Every row gives one point. The ring and each string are closed loops that go straight from each point to the next, and from the last back to the first. Before rounding, they use only three directions, however many columns there are. How many times does the string pass through the ring? Passing back the other way cancels.

Ring (6 x 4):
-27, 11, 38, 4
-33, 38, -19, 37
-20, 25, -49, 56
-1, -6, -31, 44
9, -40, 25, 11
-8, -35, 65, -10
String (22 x 4):
-56, 43, -20, 48
-35, 13, -9, 40
2, 21, -10, 19
-13, 48, -61, 53
-44, 33, -81, 88
-20, 21, -70, 71
14, 12, -30, 29
6, 2, -3, 18
-12, -14, -6, 35
-3, -46, -6, 41
-12, -46, 15, 31
-11, -29, 21, 21
17, -18, 28, -2
22, -48, 68, -23
-17, -59, 84, -10
-40, -57, 91, -4
-18, -34, 97, -27
1, -1, 46, -12
-18, -2, 19, 17
-44, 3, 29, 22
-56, 32, 24, 21
-51, 50, -1, 30
Times through: 0

Ring:
-4, 0, 37, -19, 41, 30, 31, -23, -37, -47, -46
-15, -4, 45, -11, 60, 2, 31, -38, -41, -32, -15
-24, -13, 33, 15, 68, -30, 17, -43, -43, -2, 20
-26, -21, 1, 47, 55, -46, -9, -31, -42, 29, 35
-20, -21, -37, 69, 26, -35, -31, -6, -36, 42, 20
-11, -16, -56, 70, 3, -10, -36, 14, -31, 35, -8
0, -8, -58, 54, -14, 23, -30, 27, -27, 12, -44
8, -2, -33, 23, -13, 49, -10, 24, -27, -21, -73
7, 2, 2, -5, 7, 53, 12, 6, -31, -44, -76
String, 22 rows:
-15, 12, -18, 17, 22, 25, 18, 2, -30, -15, -31
-13, 30, -11, -8, 18, 55, 42, 8, -27, -42, -57
2, 14, 30, -33, 25, 62, 42, -8, -32, -67, -77
11, -14, 62, -34, 39, 39, 25, -29, -41, -65, -68
6, -23, 64, -22, 48, 15, 15, -39, -44, -48, -45
-12, -5, 68, -29, 69, 7, 43, -48, -43, -48, -21
-33, 19, 34, -12, 72, 1, 57, -37, -38, -29, 4
-32, 16, 5, 10, 55, -1, 38, -22, -35, -11, 5
-12, -19, 17, 23, 46, -16, -1, -27, -41, -1, -2
1, -60, 45, 35, 55, -52, -37, -49, -51, 14, 13
-26, -46, 27, 54, 76, -83, -25, -56, -50, 43, 63
-45, 9, -28, 53, 56, -40, 14, -19, -35, 35, 48
-33, 8, -34, 48, 38, -18, 8, -6, -32, 24, 19
-6, -24, -9, 41, 25, -12, -22, -11, -38, 12, -11
-3, -45, -38, 82, 10, -39, -64, -1, -38, 50, 6
0, -40, -56, 86, -5, -25, -67, 13, -35, 49, -7
10, -42, -33, 64, -4, -9, -59, 8, -36, 25, -30
-11, 0, -38, 41, 9, 14, -8, 11, -30, 6, -27
-20, 31, -77, 43, -9, 43, 11, 38, -20, 3, -41
3, 20, -81, 39, -38, 70, -9, 54, -18, -11, -84
25, -21, -27, 25, -25, 52, -33, 26, -30, -23, -91
22, -40, 9, 22, 3, 19, -36, -3, -38, -17, -63
Times through: 0
String (26 x 11):
3, -19, -8, 28, 13, 13, -17, -2, -35, -7, -39
-7, 5, -21, 20, 11, 30, 6, 8, -30, -16, -44
22, -40, 15, 18, 7, 18, -33, -7, -39, -20, -62
35, -35, 34, -12, -2, 53, -19, -4, -38, -55, -102
11, 14, 29, -41, 13, 80, 41, 0, -31, -79, -100
-13, 27, 9, -20, 29, 53, 50, -3, -29, -52, -56
-16, 18, 1, -2, 32, 32, 35, -6, -31, -31, -36
1, -16, 19, 7, 28, 15, 1, -16, -38, -24, -40
22, -37, 60, -17, 30, 24, -6, -29, -44, -50, -67
17, -15, 63, -39, 32, 49, 23, -25, -40, -72, -82
-3, 20, 26, -33, 28, 62, 49, -7, -31, -67, -73
-11, 38, 1, -28, 20, 73, 59, 7, -26, -63, -73
16, 2, 13, -20, 1, 71, 16, 8, -31, -61, -98
37, -26, 11, -6, -19, 69, -22, 14, -33, -54, -116
28, -27, -8, 15, -18, 51, -31, 17, -32, -31, -94
28, -15, -43, 28, -40, 67, -35, 40, -26, -24, -105
2, 15, -75, 41, -32, 60, -12, 48, -20, -7, -76
-23, 31, -63, 36, 3, 36, 18, 27, -22, 0, -32
-12, -1, -22, 31, 19, 11, -1, 2, -32, -1, -24
17, -44, -28, 57, -9, 1, -60, 10, -36, 17, -43
15, -39, -61, 77, -26, 5, -71, 28, -31, 32, -44
-6, -2, -93, 78, -27, 20, -40, 44, -23, 33, -36
-25, 28, -80, 52, -4, 29, 6, 34, -21, 15, -25
-13, 7, -43, 39, 8, 19, -2, 15, -28, 4, -28
6, -23, -21, 39, 3, 11, -29, 6, -34, 2, -41
21, -35, -23, 40, -15, 24, -47, 15, -34, -3, -66
Times through: 3

Ring:
2, -53, 12, 16, -10, -72, 13, -14, -12, -21, -79, -23, 32, -54
59, -29, 7, 43, -12, -44, 38, -26, 8, -15, -53, 8, 13, -78
87, 11, 10, 55, -13, -1, 43, -17, 31, 11, 19, 55, -36, -85
80, 36, 24, 37, -14, 10, 31, -4, 42, 38, 45, 56, -52, -70
32, 51, 52, -16, -15, -6, -1, 17, 42, 72, 35, 14, -44, -31
-24, 26, 53, -36, -12, -29, -25, 28, 22, 63, 19, -6, -32, -10
-64, -29, 28, -21, -6, -55, -31, 25, -11, 16, -8, -9, -14, -14
-54, -50, 18, -8, -6, -67, -20, 12, -19, -6, -38, -16, 5, -27
String (31 x 14):
-8, -14, 17, 13, -8, -28, -4, 12, 4, 12, 18, 29, -33, -43
-4, 3, 44, -23, -13, -50, -7, 9, 14, 38, -33, -26, 2, -26
-27, 26, 70, -63, -15, -57, -28, 23, 22, 72, -37, -57, 7, 2
-27, 49, 76, -67, -15, -36, -34, 34, 33, 92, 4, -38, -21, 8
-9, 40, 44, -17, -10, 0, -20, 33, 30, 66, 72, 36, -69, -20
5, 7, 15, 25, -7, 1, -2, 18, 15, 24, 70, 65, -68, -48
18, 7, 29, 7, -11, -23, 5, 7, 19, 29, 11, 19, -28, -45
16, 6, 11, 33, -8, 3, 5, 14, 16, 20, 68, 69, -68, -55
18, 4, 15, 28, -9, -5, 6, 10, 16, 20, 49, 55, -55, -54
39, 27, 47, -11, -16, -31, 10, 1, 33, 50, -19, -12, -8, -40
73, 74, 67, -22, -20, -8, 15, 4, 61, 89, 6, -9, -24, -37
72, 84, 65, -17, -19, 9, 12, 12, 65, 96, 42, 15, -49, -37
61, 84, 79, -41, -21, -12, 5, 11, 64, 104, 4, -23, -23, -24
28, 32, 52, -20, -16, -30, 2, 7, 33, 58, -12, -15, -12, -32
11, 18, 36, -3, -12, -19, -3, 14, 23, 42, 22, 18, -35, -36
-16, 14, 24, 6, -7, -1, -16, 29, 15, 38, 76, 56, -72, -32
-49, 31, 59, -52, -11, -29, -41, 41, 20, 74, 34, -9, -42, 5
-77, 10, 56, -59, -9, -46, -50, 43, 6, 62, 14, -23, -28, 13
-72, -24, 19, -9, -4, -32, -37, 36, -11, 17, 45, 30, -50, -16
-36, -25, 16, 6, -6, -35, -16, 19, -6, 8, 19, 25, -33, -33
-22, -21, 29, -10, -10, -54, -10, 10, 0, 16, -28, -14, -1, -30
-31, -28, 46, -40, -13, -89, -14, 3, -4, 21, -98, -73, 47, -16
-15, -26, 37, -21, -12, -74, -5, 0, -1, 15, -75, -48, 31, -29
-6, -25, 18, 10, -9, -43, 0, 4, 0, 4, -15, 8, -10, -44
-3, -23, 22, 5, -10, -49, 1, 2, 2, 8, -29, -3, -1, -43
-22, -45, 32, -20, -12, -90, -4, -6, -11, 0, -104, -63, 50, -30
-28, -47, 41, -35, -13, -106, -7, -8, -12, 4, -134, -90, 71, -23
2, -14, 35, -12, -13, -59, 1, -1, 7, 20, -54, -30, 17, -36
-29, -39, 7, 17, -6, -40, -8, 11, -11, -7, 5, 25, -24, -43
-63, -56, -5, 22, -1, -37, -22, 22, -25, -20, 32, 46, -43, -37
-70, -47, 3, 11, -2, -36, -28, 28, -22, -9, 38, 41, -46, -29
Times through: 1
